Rows are points. Examples show where two turns around zero, p and q, send a point. Write where each new point lands after one turn and then the other. Backwards means that the second turn is done in reverse. Each puzzle has new turns, and all numbers are rounded.

Turn p:
[.32 .01] -> [.30 -.10]
[-.02 -.52] -> [-.19 -.48]
[.00 .31] -> [.10 .29]
[-.11 .19] -> [-.04 .22]
[-.19 .01] -> [-.18 .07]
Turn q:
[-.14 .19] -> [-.14 .19]
[.05 .25] -> [.05 .25]
[.09 -.44] -> [.08 -.44]
Where do these land?
p, then q: [-.28 -.21] -> [-.34 -.10]
q, then p: [-.36 -.08] -> [-.36 .05]
q, then p: [.18 -.05] -> [.15 -.11]
q, then p: [.13 .36] -> [.25 .29]
q, then p: [.32 -.01] -> [.30 -.12]

Turn p:
[-.01 -.42 -.06 .10] -> [-.22 -.34 -.14 .06]
[.20 -.21 .57 -.10] -> [.17 -.43 .45 -.09]
[-.06 .31 -.14 .22] -> [.03 .33 -.05 .24]
[-.25 .32 -.14 -.24] -> [-.05 .42 -.01 -.24]
[.13 .00 -.24 .02] -> [.08 .02 -.26 .04]
Turn q:
[.03 -.16 .26 -.16] -> [-.08 -.14 .22 -.22]
[-.38 -.47 -.14 .22] -> [-.45 -.37 -.26 .17]
[.17 .41 -.32 .15] -> [.35 .31 -.20 .24]
[.21 -.03 -.15 .14] -> [.22 -.11 -.09 .13]
[-.19 .00 -.03 -.23] -> [-.17 .10 -.09 -.20]
[.15 .25 .40 -.11] -> [.11 .19 .44 -.12]
Where do these land?
p, then q: [.59 -.20 .20 .35] -> [.23 -.65 .07 .28]
p, then q: [-.26 .09 -.03 .10] -> [-.15 .22 .04 .11]
p, then q: [-.05 .36 .00 .04] -> [.18 .26 .16 .10]
q, then p: [-.09 -.26 .09 -.30] -> [-.17 -.06 .01 -.38]
q, then p backwards: [-.19 .01 -.25 -.19] -> [-.09 -.02 -.33 -.13]

Turn p:
[.30 -.29 -.29 .06 .24 -.04] -> [.13 -.35 -.11 .37 .18 .08]
[.36 .32 -.34 .13 .23 .28] -> [.55 .08 .05 .14 .30 .29]
[-.14 -.33 .20 .11 -.23 .45] -> [-.25 .20 .12 .27 -.43 .25]
[-.58 .17 .17 .22 -.37 -.03] -> [-.37 .57 .12 -.13 -.09 -.28]
[.10 -.25 -.19 -.33 -.18 -.10] -> [-.11 -.19 -.45 .02 -.07 .08]
[.12 .25 .33 -.11 -.03 -.28] -> [.16 -.11 .06 -.38 -.14 -.27]
[-.06 -.01 .13 -.21 .29 -.15] -> [-.11 -.29 .11 -.23 .11 .01]
[-.11 .13 -.02 .14 .04 -.13] -> [.00 .09 .09 -.03 .15 -.17]
Turn q:
[.07 .17 -.13 -.07 -.49 -.22] -> [.19 -.02 -.17 .13 -.50 -.14]
[.17 .19 .17 -.29 .09 .11] -> [-.04 .01 .28 -.31 -.13 -.05]
[-.13 -.48 -.39 .16 .11 -.20] -> [.11 -.10 -.56 .08 .35 .10]
[-.57 .19 .18 -.10 .25 .06] -> [-.40 .35 .10 .03 .23 -.36]
[.19 -.04 .18 -.18 .01 .46] -> [-.29 -.13 .27 -.23 -.11 .28]
[.15 -.13 .27 .11 .19 -.08] -> [.09 -.22 .22 .01 .24 -.03]
[.00 -.08 -.57 .16 .06 .09] -> [.13 .25 -.40 .00 .07 .36]
[.13 .20 .28 .21 -.21 -.22] -> [.23 -.11 .26 .29 -.17 -.17]
Where do these land?
q, then p: [.29 -.10 -.07 .34 -.12 -.14] -> [.25 -.08 .05 .37 -.17 .09]
q, then p: [.15 .06 .35 .17 .25 .23] -> [-.10 -.13 .44 -.12 -.24 .07]
p, then q: [.07 -.06 .26 -.26 -.02 -.33] -> [-.04 -.25 -.36 -.14 -.06 -.19]
q, then p: [-.36 .53 -.20 .01 -.11 .05] -> [.25 .46 -.02 -.30 .12 -.29]
q, then p: [-.15 .03 .00 -.13 -.28 -.15] -> [-.06 .10 -.24 .08 .04 -.25]
q, then p: [.08 .19 -.03 -.22 -.18 .37] -> [-.16 .32 -.11 -.21 -.25 .11]
q, then p: [.15 -.49 .25 .16 .03 -.11] -> [-.21 -.36 .14 .40 -.01 .09]
q, then p: [-.23 -.16 -.55 -.07 .43 .08] -> [.15 .03 -.04 -.20 .58 .42]
